Each row is a point. Each table stands for the endless flat space through its points: a line for two points, a plane for three, and so on. Write the one point that lies in both, or say that there is none.

First:
[[  0  -6 -10]
 [  3  21 -40]]
Second:
[[-17  -7 -42]
 [-26 -12 -53]]
They share: [  1   3 -20]

First (3 x 6):
[[ 40  22  26  25  10 -18]
 [ 35  17  16  43  -1 -13]
 [ 14   8  10  19   2 -40]]
Second, 3 rows:
[[ 37  13  44  58  -8  -2]
 [ 41  21  38  58 -12 -33]
 [ 47  33 -15   3  26 -19]]
They share: [ 41  21  22  38   4 -11]

First, 3 rows:
[[ 44 -26  31  12   3  44  31   5 -43 -22 -25]
 [ 36  14  -3   8  21  38 -19 -11 -35  48 -33]
 [ 12  -2 -13   4  39  32   3  -3 -43  -2 -33]]
Second:
[[ 41   4  13  34  18  44   5  -5 -68  16 -60]
 [ 21 -32  -3  -6  10  40   9   7 -28   8 -16]]
They share: no point

First (3 x 18):
[[-51  24  -4  -8   4 -38  -3 -63  14 -24   6   9  -4  30 -34 -31 -54  48]
 [ -1  36  72  52  48 -40 -35 -15  68  22  34 -35 -32  48   2 -35  10   8]
 [-56  30 -11 -11   5 -39  -1 -60   8 -34   8  20   0  21 -37 -39 -55  55]]
Second, 2 rows:
[[-23  24  19  13  31 -32 -19 -58  49 -25  34   2   0  10 -15 -41 -39  41]
 [-19  18  15  10  33 -28 -20 -69  56 -32  40   4   7   0 -13 -41 -47  44]]
They share: [-31  36  27  19  27 -40 -17 -36  35 -11  22  -2 -14  30 -19 -41 -23  35]

First, 3 rows:
[[-19 -15  29 -21 -41 -36  45 -10  39 -35  28 -19  -5  -8 -44 -47  11  -7
  -33 -38 -33  32  19  33]
 [-13 -11  48 -10 -39 -21  33  11  32 -21  16  10 -26   4 -49 -31   3  22
  -45 -31 -19  45   1  16]
 [-28 -17  27 -19 -51 -36  48  -4  53 -30  19 -20   7 -11 -55 -58   0  -8
  -39 -46 -28  42  25  46]]
Second:
[[ -9 -16  28 -21 -40 -27  41 -10  22 -37  36 -14 -24 -15 -40 -27  27  -4
  -27 -25 -49  22  16  22]
 [-13  -4  40 -29  -4 -63  45 -34  34 -49  40 -30   4  25 -12 -63   7 -12
  -27 -45  -5  22   4  14]]
They share: [-10 -13  31 -23 -31 -36  42 -16  25 -40  37 -18 -17  -5 -33 -36  22  -6
 -27 -30 -38  22  13  20]

First:
[[-43 -24  56   9   8  31 -30  40 -28 -22  12   2 -17  -7 -33  58 -40  39
   72   4 -16  69  26  38]
 [-38 -12  28  41 -41 -16  11  49   0   7   3  -7 -18  15 -32  55  -9  27
   61   6 -17  50   0  10]
 [-45 -10  46  13  -4  -7 -20  20 -32 -44  24   8  -5  -9 -27  58 -52  43
   54  26 -12  37  38  34]
 [-60  16  42  39 -51 -58  23  -3 -18 -37  17  11   2  27 -24  79 -59  47
   51  52 -25   0  20   0]]
Second (2 x 24):
[[-19  -6   1  28 -39 -53  -3  46 -10 -12  32  16   1 -31 -37  26  -9  16
   23  33   5  17  26  17]
 [ -3  -2 -19  20 -61 -71 -13  66 -20   8  46  34  21 -53 -51   6  -1   0
    3  45  13   7  34  13]]
They share: no point

First:
[[  40   87   -3    8    9   23  -54   15  -25   14   31   31  -11  -26
    36  -44    3  -23   21   25  -59   22  -81  -31]
 [  29  -13    8    5   41   -2  -19  -58  -43   53  -43    3  -18   33
   -61   26 -106  -38   36   62  -14   29  -18   34]
 [  -6   16  -35   29   32   -8    1  -48   17   -9  -26  -15  -61  -33
    17   29  -23  -60   46   -2   30   25   18   37]
 [  11   23    1   31   42   19  -18  -47  -12   16  -59  -10  -63  -10
   -12   10  -53  -49   31   32   27    0   -2   19]
 [  38   83   13   13   36   31  -54   -2  -33   28  -11   17  -51  -19
    18  -32  -17  -43   25   32  -39  -15  -71  -32]]
Second, 2 rows:
[[ 39  35 -39  45   7  -6 -16 -63 -21 -13  -1  13 -34  14  -6  -8 -19 -22
   17   5  -9  52   2  27]
 [ -1  31 -15  13  23  18 -28 -23  11  11 -13  13 -38 -30  14   8 -19 -50
   45  21  -9  24 -38  -5]]
They share: no point

First:
[[ 41  19  18  14 -19 -38  -6 -32  10  71  -4  36 -41 -39 -82  28 -29  16
   38  23   4  34  30  39]
 [  3  19  39  52  31 -52 -43   8  51  10  36   7 -36 -46   0  24  21  53
  -27  28 -78  38   5  22]
 [ 21   0  32 -21  25   4 -77  -6  45  43 -23 -43 -30 -28  -4  78 -42   3
    7   9 -68  12 -60  50]
 [ 47  11  77  56  35 -32 -57  -8  57   4  12  -7  -6 -32 -12  16   1  59
  -25  42 -58  14  -1  40]]
Second:
[[ 44  35  26  19  -5 -12 -26 -18  54  13 -17 -12 -16 -20 -23  68  17   8
  -23  42   1  42 -17  34]
 [ 33  10  38  21   5 -45 -11   3  25  71  30  -2 -48 -34 -52  10 -26  10
   38  20 -58  46  -4  14]
 [ 10 -15  34  17  35 -54 -26   6  18  85  31  28 -54 -46 -69  -4 -25  36
   41  -6 -75  28  25  24]]
They share: no point

First (3 x 24):
[[ 12  28 -41  35  11   3  22  22  -4   2 -32 -63 -69 -25  19   9   4  -4
    7   1 -30   3  15  33]
 [ 41  43 -35  14 -13 -28  39 -20 -24 -36 -42 -28 -26  -9   2  25  15   3
   46   7 -38 -14 -21   2]
 [ 53  49 -35   2 -23 -46  43 -36 -36 -54 -46  -8  -8   3  -6  31  21   5
   62  11 -44 -26 -35 -18]]
Second (5 x 24):
[[  16   23  -23   14   -4  -25   43  -16  -19  -57    6  -29  -33   -5
    16   34   19   -7   18    8  -51    9    0    3]
 [  49    1  -38    3  -31  -39   38  -28  -37  -33  -15  -22  -67  -14
    29   36    5   -8    1  -14  -46  -23   15   28]
 [  52   55  -52   52   23   -5   66   30   -7  -30  -55  -54  -25   24
   -47  -39  -18  -19   40   -5  -17   -9   -9    1]
 [  66  -36  -48   -2  -55  -56   30  -37  -64  -29   -9   -6 -106  -11
    57   55   -8   -9  -38  -25  -42  -49   51   57]
 [  51   43  -57   32  -26  -21   37    0  -14   -4  -86  -51  -74   14
     5  -11  -10   15   39   12   14  -50   15   58]]
They share: no point

First:
[[-32 -44  -9  35 -31 -35 -20  43  41  -1 -17 -33  20  29  48  21  58   5
  -53  -1  12  22  27 -32]
 [-44 -40   3  39  -9   1  10   1  43  19  -1   9  26  55  36  -3  24 -11
  -29 -41  30  34   1 -20]
 [-11  -3 -30  49  -8 -17  -5  -5   3  60  21 -30  68  57  -3 -45  56 -42
  -68 -15  21  73  -1 -53]]
Second (2 x 24):
[[-46 -53   3  34 -16 -11  -1  26  35   6 -18 -25   9  35  45  11  36 -11
  -52 -17  32  28  -4 -24]
 [-37 -44  -9  19 -16 -41 -25  11  47  27 -15  -1  36  59  45   8  33  13
  -22 -23   5  10  23 -57]]
They share: no point
